Rows are points. A path goes straight from each point to the next, and from the last back to the first. The post is the endless flat space through its rows: a point in 2 columns, a line in 3, a plane in 4, and so on, so that a path can go around it. Count how often the path circles the post. Going back the other way cancels.

Post (1 x 2)
[[ -3 -10]]
Path (17 x 2)
[[-49 -16]
 [ -2 -40]
 [ 12 -33]
 [-18 -40]
 [ 31 -31]
 [ 25  26]
 [-19  35]
 [-54 -26]
 [ -2 -36]
 [ 50 -29]
 [ 24   9]
 [-15   6]
 [-56 -28]
 [ -6 -39]
 [ 53 -21]
 [ 12  34]
 [-42  28]]
Times around: 3

Post (7 x 8)
[[ -3 -31  -7  -7 -25  -7 -10  31]
 [ 20  -8 -13  18  60  31 -25  -5]
 [-10  10   4  22 -22   3 -31   4]
 [  8  19  18 -24   1   6  -4 -17]
 [ -5 -27  14 -11 -21   4  18  -2]
 [-17  11   1 -16 -18 -18   2  -9]
 [ 18   0  14 -20 -22 -13  40 -13]]
Path (28 x 8)
[[  3   2 -17   9 -15  23 -49  12]
 [ 11   0 -15 -13 -11  13  -4  19]
 [ 35 -21  45 -46  14  39   3   3]
 [ 20 -23  11   6  13  -7   4  -1]
 [ -8 -10  -7  37  12  -4 -16 -23]
 [ 14 -30 -27 -15   3   3  13   6]
 [ 39 -30 -15 -14  22  19   5  27]
 [  7  57   9 -18   8 -14 -12 -14]
 [  4 -18  15  -6  -4  -8  33 -12]
 [-29  10   3 -33 -11 -10 -17   8]
 [  7 -28   2 -10  15  57 -12   1]
 [  7 -51  -7   8 -15  23  -4   4]
 [  5 -22 -30 -14  14 -16   3  -5]
 [ -7 -50   3 -14   7  40 -27  18]
 [ 15  14 -18  10  11   0 -20  17]
 [-43  -2   9  26 -27  -4 -22  11]
 [-13 -27   3  12  17 -19  -9  -3]
 [ 40 -36  17  -9  26  42   1 -12]
 [ 28 -17 -17 -28  15  16  30  -7]
 [-13  28  36   0 -37  28 -41   8]
 [  4  15  -1 -18 -21 -39  20  16]
 [ 37   9   1  -8  38 -11  36 -32]
 [ 24  20   7 -32   8   9 -20 -32]
 [ -4  41  -1 -30 -22  -3   6 -36]
 [  4 -20  -4   9 -29   8  -8  -5]
 [ -1 -16   6  17  21  -8 -14 -12]
 [ -1   6   1  -3  13   2 -40  12]
 [ 14   1  -1   9  -3  -5 -18 -11]]
Times around: 3

Post (11 x 12)
[[  6  -8  15  32   6   1 -15   6  -5  15 -10  -8]
 [-10 -12  16 -34  33  22  21 -20  -3   8 -16  21]
 [  4  -2  -2  23 -17  26 -18  33  10  -8   9  -7]
 [ 20 -13 -18  37  -7   5 -22  15  -4   4  10   0]
 [ -4   8   1  19 -23  10  -5  27   5  17 -10  17]
 [ -3   5  17 -22  20  20  13 -27 -17  19   1   9]
 [ 21  12 -11  -5  60  -3  19 -25  -2 -13 -21 -27]
 [  1 -13   7   5   5 -12   5  -2  29  12  20 -31]
 [ 29  -7  27  11  -2   8   1  -1  11   1  -2  -5]
 [ 10 -15  -2   9  -6  -5   8   9 -13  -4   4 -16]
 [ 18   4   2  16  -7  -9  -7  37   1   3  17  -2]]
Path (28 x 12)
[[ -1 -14   7   8  27  13 -15   5   6 -11  17  -8]
 [ 10  19  21   3 -12  33  -4  -8 -15   8 -32  16]
 [ 22 -15  27  -1  23  11 -14 -16  30  22  16  -6]
 [ 41  11 -29  10  -7  13  -9  18 -12  -4  15  10]
 [ 24   4 -13  -4   0  15 -15  10   2 -10  22   1]
 [ 37  -6  29  17  34  22   3 -24 -39 -39 -37  12]
 [ 58   4 -30  36   7   4   9  14 -24 -40 -29  11]
 [ -6  -2 -20  -1   5  -2  30  12  16   9  25 -39]
 [ 22  29  17 -10  16 -21   1  -6  -4  34   7 -41]
 [ 18 -33  21  10   2   3 -27 -10 -16   8 -18  -6]
 [  9  21 -31  35  19  -6 -11  12 -17 -25 -14  17]
 [ 44 -20   4  23  -2  -7 -12   6   3 -21  10  31]
 [ 10  -4  40 -14   1  27  -9 -31  -4  17 -32  16]
 [ 12  26   7  39   4   7 -27  -6  -4  42 -43 -11]
 [  4 -32   3 -20  38 -11  -8 -15  14  22  -7 -14]
 [ -3  11  -5   5 -21 -37  -6  -6 -17  23  16  -9]
 [ -1 -16  25  16  -5  12 -20 -12   6   7  29   3]
 [  6  23  12   2  10  19 -16 -13  26  12  -8 -22]
 [ 11 -14 -10   1  23  -5  -6   7  21  11   6 -47]
 [ 20  10  20  20  39  17  11   5 -13  12 -29  10]
 [ 15 -31  -3  25 -15  17  -8  26  15 -18  17  -8]
 [  8   4   0  35  14  23  -4  17  15 -35   1 -32]
 [ -8 -15  10  -2  17   9   1  21  -7  27   2  18]
 [-25 -37  10 -37  -5   0   8  19  27  51   8  10]
 [ 22  -5 -13  12  37  23 -29 -33 -22   2 -16  -5]
 [ 11   3  46   6  -4  34   7 -16  17  22 -52  20]
 [ 12 -21   3  23  -6   3  -2   4  -8  25  25  -8]
 [ -1   0 -21  13  -1 -21  28  11  24  -2   8 -19]]
Times around: 0

Post (17 x 18)
[[ 23 -21  27 -12 -12  10  21 -23 -20  25  -8 -17 -14  16  24  10  24  -9]
 [  4  -7  10 -10  18  19 -13  11  -6 -20   4  14  13   2   1  -8 -25 -15]
 [  4   9  -3   4  18   5   2   7  18   2 -14  18  -1   3  10  21  16   3]
 [  4  -6   0   6 -25   7  33   7  -7  24   9  38  -9  -2  26 -14 -17   4]
 [ -3  -6 -12  13 -13 -27   2  11  -7  10  10   4   9 -10   0  -8   7  23]
 [ -1 -22  10  27   5  -3 -10   6   3 -15 -28  18  15   9  10   3   4  -4]
 [  1 -19  -9  33  -1  -7  -6  10   0  -9  -4  -8  -1  -4   8   4   5 -26]
 [ -8   8   6  19  13  11   1 -21 -17 -26   3  -1  13   2  11  12   5  22]
 [ -2   0   0   1  23  18   7  22  10 -36  -9  12 -27  12   1  25  -3   2]
 [  4  16 -13  -7 -10  10 -13   0   7 -19 -13 -14  -5  17   8  20  11   7]
 [  4 -14  17 -11   4  30 -24  -5   0   5  26   2  -3  41  -3   9   1   7]
 [  3  -7 -11  15  10  12   4  -1  27 -29 -18  15 -20   8  22 -16  -4  11]
 [ -9   4  -6 -13   1  23 -19 -13  10 -17  -8  -4   7  -6  -9  23  -1  -1]
 [-28   3   3  13   6  -6  12   1  11   0  15 -13 -21  28   3  -8   6   6]
 [ -9  -2 -12  10   8  -3   9  -2   4 -16   0   7  15  18  -4   4  21  -5]
 [ -3   3  14  45  -9 -50  -6 -23   0 -13   9  -5   1  -5 -21  -2  13  16]
 [-19   5  -6 -14   4  20 -28 -10 -16 -21  17  33  15 -13   7 -17  -5   8]]
Path (27 x 18)
[[ 17  -8  15  10  -8   4  -8 -15 -11  19  14 -10   2   2   2  -4  25  34]
 [ 15 -10  10   9   3   2   6 -10  -5 -24   9  -2 -31  -2   8  -8  27   8]
 [-13  11 -18  20   5 -19  -7 -14  12  -5  14  -9   0 -30   9  34  16  16]
 [  4 -32   6  10  -7 -17  -1 -12 -24 -18 -14  21  26  19  14   9  17  14]
 [-15  23  -8  18   7  20  34 -28  -2  -7 -28  37  24  -6   4  31  -6   0]
 [-14  22  11  20 -10 -23   4 -28 -24   4  11 -21  25   5   8   1   3   8]
 [  6   2   5  -2   2  22 -14 -14  21 -18 -33  36  41  25  29  15  -7  16]
 [ -5  28  17  -6   6  18  -1  -3   5 -10 -19  50  19  -8  28  36  -4  23]
 [-60   7 -19   9   2 -21  11  -4 -27  -2  23 -16  -1   3   8  34  27  22]
 [  7 -38   5  15  -9 -18 -22 -27  23 -34  21  24 -34 -18 -19  -2 -18  11]
 [ 33   3 -12  -2 -17  29  12  19   0  -6 -28  35  10   2  45  18 -16 -17]
 [  0   7  -9  -9  14 -17 -13 -20   9  -6  16 -17  -2 -15   1 -10  -6  29]
 [-33  -1 -13  18  -6 -10  -4  32  -7 -21 -20  20  -6   5   9 -11  -8  32]
 [ -1   3   4 -10  13   5  -7   2  -6 -12 -13   4   5   5   1   1  20 -11]
 [-17  -6   8  12  17   3 -28  -5  11 -35 -27 -19   4  14 -25  34  14  -6]
 [ -2  -4 -29   6   4  19  12  20   0 -28  -7  -7   4  26  -1  30  -3  -5]
 [ 12  -4  18  20   3  25 -17 -16  -7   5  33  26 -11   9   4  -5 -12   2]
 [-12  11 -24 -36  16  30 -11  20  -6 -21  -6 -35 -12   5  20  -5  15 -28]
 [ -7  16   9   8 -10 -19 -13  -5  -5 -14   7 -15 -24  17 -20  24  14  18]
 [-29  -5 -11  16   8  22  12  -5  -7  -1 -13  13   8   3   6  42   2 -25]
 [ 22  -7  11  25  12   8   3   1  -5  13  -9   0   3  -3  46  12  -6   3]
 [ -7  -2  21  -3   4  14 -29  -2  30 -23   4   3   7  34 -14   9   2  10]
 [-11 -13  15   0 -17 -12  -1  10  -1   3   5  -5 -25 -13  -2 -34   6  18]
 [ 21 -24  -2  15   8   6   8  -6  -4 -23  -3   2   6  11  26  -4  33  13]
 [ 32   4  -1 -13   7   4 -24 -16  15 -19 -10  -3  -1  17  22  25   4  19]
 [ -5   4  26  13  23  13   1 -12  -4 -31  -7  42  -3   8  26  12  -7   7]
 [ -7 -17  17  -5  11 -17   6  37 -10  -1  19   6  -9   6 -17   8  -2  -6]]
Times around: 0

Post (17 x 18)
[[ 12  -2 -22  15  22 -10  11  -9 -21 -12 -20  33 -15  13   6  11   3   8]
 [  2  -5  11  25  22  -1  10  30 -33 -15  -6  15  -9 -15  14  13 -27  20]
 [ -6 -16  10  -1   8  -3   7   0 -19  24  14  32 -23  -9  20  21  -3  16]
 [  6 -36 -17 -13  15   1 -14   2  11  13   5 -16  25  17 -24   5   4 -13]
 [ -9  -4 -20  43  22  21  11   5 -18  27 -12  18  -6   2  12   8 -13  32]
 [ 17 -23  -7   4  12 -17  -1   5  20   7  11 -19 -10   1 -32  -1  24  18]
 [  4  -4  16  19  30  21   8 -19 -31  -9  -7  31 -11   2  19  27  10  24]
 [ 15  40  17  -9   6  -8 -33  25  -1   3   2 -12   5   0  22 -28  15 -35]
 [ 17 -25 -23   7 -13   9   7 -10  11   0   8 -17  14  -3   3  -2  26  -3]
 [ -4  60   4 -21 -17  -8   0  32   2   4  -5 -11   1   6   3 -15  14 -23]
 [-18 -16 -15  18  21  26  14   9 -22 -17 -11  17 -49  -9  17   6 -10   6]
 [ 15 -16  -3   1  -6   4  10  -7  27  -6  27  -1   5  28 -14  -8   0   9]
 [ 24  -8 -23   5  -9  10 -11   4  31  -2  15   9  12 -15 -28   2   0   8]
 [  1  34  14 -27   4  -5   1   2   1  -4   7 -24  24  -3   3 -48   3 -15]
 [ 40 -18 -18  -6  17  -5  25  -9  32  17  19 -25   9 -13  -6  14   6 -15]
 [ 27  33  26 -28 -26  -7 -16   3  -7  12 -36 -24  -2  -3   5 -34  -5 -16]
 [ -3  -4  13  28  18   9  23  15 -45  12 -11  37 -17 -12   0  -3   0   1]]
Path (25 x 18)
[[-10 -24  -6 -10  12  -8 -39 -25  -4 -28  23  19   4  38   1  -5  26   1]
 [ 12  -4   9  13  31 -48   9  -9 -20  32   6  31   1  -4  37  30  28   2]
 [ 19  27  17 -16   0 -18  38  15   1 -17   5  32  -5  -4   1  16  16 -11]
 [ 19  -5  17 -22  16 -35  31  13 -14 -11  14  17 -24   8  18  46  42 -24]
 [  6 -34   2 -45   8   2  -3 -15   5 -15  -2 -19 -11  20  10   0  -9   1]
 [ 28  14  17 -16   8 -21  -7  -8   3  24  37  36 -21 -13 -13  19  13  27]
 [ 49  20  10  14  -8 -29 -32 -22 -23  26 -28  -2  -1   1  -8 -14   4   7]
 [ 18 -13 -22  -9  41   3  17 -25 -34  -1  -4  -2 -60   3  17 -24  34 -24]
 [  1  18  17   2  32 -12  13  44 -39 -30  35  16  15 -16  18  18  -4 -38]
 [-24   4 -27  14  46   8   3   1 -14 -12 -27  17 -26  22 -13  -7  15 -39]
 [ 23 -35  26  31  57 -15  15  -9 -34 -47 -22  40   9   5   1   0  18  -3]
 [ 33 -33 -21  17  36 -23  16  19 -15 -22 -29   2 -29 -24 -32 -25   9   0]
 [ 21  -8 -10  47  40   2  16  42   0 -25   1  13 -13  10   3   1  -4  26]
 [  2 -27  12 -26   3   3 -12   3   3  30  26   7   6  13 -14 -20  -4 -12]
 [ 20  25 -41   7  17 -19  -8  21 -20  13 -38 -23  28  -6 -22  -6 -13 -15]
 [ 44  23  47   3  -7  11  13 -19   0  22  10 -18   7 -41  35 -26  -6 -34]
 [  5  -8 -15 -15 -18  -7  28   8  39  -9  22  -5 -15 -12  28  26   8  -3]
 [ 45 -15  -8   5   3  19  10  -2   1 -36 -36  13 -18   8   3   8   2  22]
 [  8 -19   3  20  51   4   3  35 -39 -16  -2   2 -18  -6   2  -6 -55   9]
 [  1  -9  -1 -11  13  -4 -36  41 -15 -11   3  16   5   5 -27  -6 -14  -4]
 [ -4  14  13   8   2  24 -12  -8  -5  20  33   6  15  18 -16  22  11  32]
 [ -4  27 -18  26  48 -10  -9  16 -24  -2 -15  -5  11 -16  10  19  -4 -17]
 [  4  17 -15  21  24  10   5 -19   2 -21 -11 -29 -21  -5 -15 -45  42   4]
 [ 50  35 -56   4  10  -1  10 -18   5 -11 -35  -1  -8   3   6   8  21  -1]
 [  4  -2  34 -10   0  -9 -21  33 -48  -1 -20  13  -3  -4 -14  -8  -9 -10]]
Times around: 3
